Every row gives one point. The last column is the point's height on a tilted bowl or saddle (a function of degree 2), plus a little noise. Count its main directions that bend up, bend down and stay straight.

Points (10 x 3)
[[-5.2 -4.6  1.1]
 [-2.9 -3.1  0.8]
 [ 5.6  1.4 -0.4]
 [-1.1  0.5  0.5]
 [ 2.3 -5.3 -5.1]
 [-3.5  6.4 -9.9]
 [-0.9  1.0  0.3]
 [-0.4  1.7  0.0]
 [-5.6 -5.2  1.1]
 [-1.4 -0.9  0.7]]
Directions: 0 up, 1 down, 1 straight

Points (15 x 4)
[[  3.9  -2.2   1.7   2.8]
 [  2.4   7.7   8.2 -10.5]
 [ -2.7  -1.6  -2.1   1.8]
 [  1.0   2.6   3.4  -0.4]
 [  2.3  -1.1  -3.4   0.9]
 [ -1.8  -0.6   2.4   0.8]
 [ -0.6   1.9  -4.3   0.1]
 [  0.6  -1.4   0.5   1.7]
 [ -0.8   0.5   0.1   1.7]
 [  3.0  -0.3  -4.1   0.4]
 [ -4.5  -2.8  -8.0  -1.1]
 [  5.4  -0.1   6.2   1.7]
 [  1.3   5.5  -1.2  -2.3]
 [  0.4   7.8   4.4  -6.9]
 [ -4.6  -2.5  -0.3   2.2]]
Directions: 1 up, 2 down, 0 straight

Points (25 x 5)
[[ 2.4 -1.0  4.8 -3.2  1.2]
 [-3.1 -2.4  3.8 -2.4  2.3]
 [ 4.2  1.4  1.9 -3.8  2.7]
 [-0.5  2.6 -1.9 -3.9  2.4]
 [-1.2  5.8  2.1  4.0  3.4]
 [-1.9 -2.4 -2.2 -2.8  2.8]
 [ 4.6  1.3  1.4  4.8  4.3]
 [-4.3 -7.7  2.0  1.1  7.2]
 [-3.8 -1.0  0.1 -6.6  4.2]
 [-3.7  1.8  3.2 -1.6  1.2]
 [ 1.4 -5.8 -0.3 -1.1  3.9]
 [-2.5 -7.2 -2.1 -3.0  6.3]
 [ 1.6 -7.6  2.0  5.7  5.8]
 [-4.1  4.0 -1.5  2.7  2.2]
 [-5.4 -2.1 -6.1 -1.9  3.0]
 [-4.7  0.2  0.8  0.5  2.5]
 [ 1.9  1.2 -0.1 -2.3  2.0]
 [-0.1  3.3  0.7 -1.7  1.7]
 [ 0.5 -2.4  1.9  2.1  2.4]
 [-7.1 -1.4 -9.6 -0.8  1.5]
 [-5.8  0.6 -2.2 -2.6  3.7]
 [-3.1  4.2  2.5  1.4  1.9]
 [ 2.2 -7.3  4.8 -7.4  6.0]
 [ 4.1 -4.4 -2.5 -0.3  2.7]
 [-3.0  5.0 -2.6  1.3  2.1]]
Directions: 3 up, 1 down, 0 straight

Points (40 x 7)
[[-3.6  7.3  2.7 -2.3 -3.4 -6.9 -1.7]
 [-0.3 -2.3 -2.7 -3.4  2.1 -5.8  4.7]
 [ 9.3 -0.6 -4.3 -0.6  0.1  6.7 -1.8]
 [-3.4 -3.6 -1.6 -2.4 -1.6  2.0  0.6]
 [ 3.3 -4.6  6.3 -1.3 -2.2  0.1 -3.9]
 [ 2.1 -3.2 -6.3 -2.2 -4.2 -6.9  3.6]
 [ 8.6  1.6 -5.3 -4.8  0.1  5.1 -0.8]
 [ 4.2 -0.1 -2.1 -2.1  1.7  1.9 -0.5]
 [-2.9 -5.4 -2.3 -2.8 -1.6  1.7  1.7]
 [ 4.5  1.0  2.7  1.2  2.5  1.9 -5.2]
 [-1.6 -2.0 -2.3  0.9 -4.4 -5.8  4.5]
 [ 1.0  0.2  1.7 -7.1  3.1 -3.1 -1.5]
 [-1.9 -2.7  0.2 -1.3  2.6 -5.0  4.0]
 [-0.4 -3.2 -2.4  8.7 -1.4 -3.3  1.1]
 [-0.3 -0.3  0.3 -2.8 -3.6 -0.5  1.1]
 [-2.0  3.7 -3.1  1.7 -1.0  2.1 -2.0]
 [ 5.1  2.9 -6.2 -1.4  7.6  0.0 -6.6]
 [-0.5  2.0  3.8  2.3  1.2  1.9 -2.6]
 [-3.8  4.6 -1.7 -2.9  4.7  5.9 -7.6]
 [ 2.9  2.3  2.9 -2.4 -2.9 -1.0 -2.5]
 [ 1.8  0.2 -1.7 -0.9 -4.2  1.4  2.7]
 [ 5.7 -3.0 -5.6  3.1  2.3 -0.8 -2.7]
 [-4.4  9.4  0.9  5.5  0.8  1.3 -4.3]
 [-3.6  0.9 -1.3 -6.2 -1.0  1.5 -3.0]
 [ 1.2  3.7  6.8  1.4 -2.1  2.3 -4.6]
 [-0.3  0.1  0.9  5.7 -1.9 -0.5  1.4]
 [-1.9 -2.0  3.9 -0.8  2.4  6.1 -7.6]
 [-3.0 -1.2 -0.8  1.7  1.5  1.0 -1.7]
 [ 1.2  0.5 -4.1  0.9 -1.1  2.0  0.8]
 [-3.3  4.9  2.2  7.3 -0.9 -0.2 -0.7]
 [ 1.3  2.3  2.9 -2.9  0.1  9.0 -3.2]
 [-2.2 -4.5 -2.4  0.0 -2.3 -6.9  5.9]
 [-2.6  0.9 -1.2  8.4 -4.8 -4.1  2.4]
 [ 4.2  4.2  1.8 -4.2 -3.0 -6.3 -4.9]
 [-3.7 -1.3 -3.2  0.3  3.5 -2.3 -1.0]
 [ 5.3  2.6  2.8  2.7  1.7 -1.9 -3.6]
 [-3.0  0.6 -6.4  5.2 -4.9 -2.1 -2.4]
 [-2.0  0.5 -0.4 -6.6 -2.7  4.6 -1.2]
 [ 3.7  1.2 -3.8 -3.4  5.6  0.9 -2.4]
 [ 7.8 -0.6 -1.5  2.0  6.9 -3.8 -5.8]]
Directions: 1 up, 3 down, 2 straight
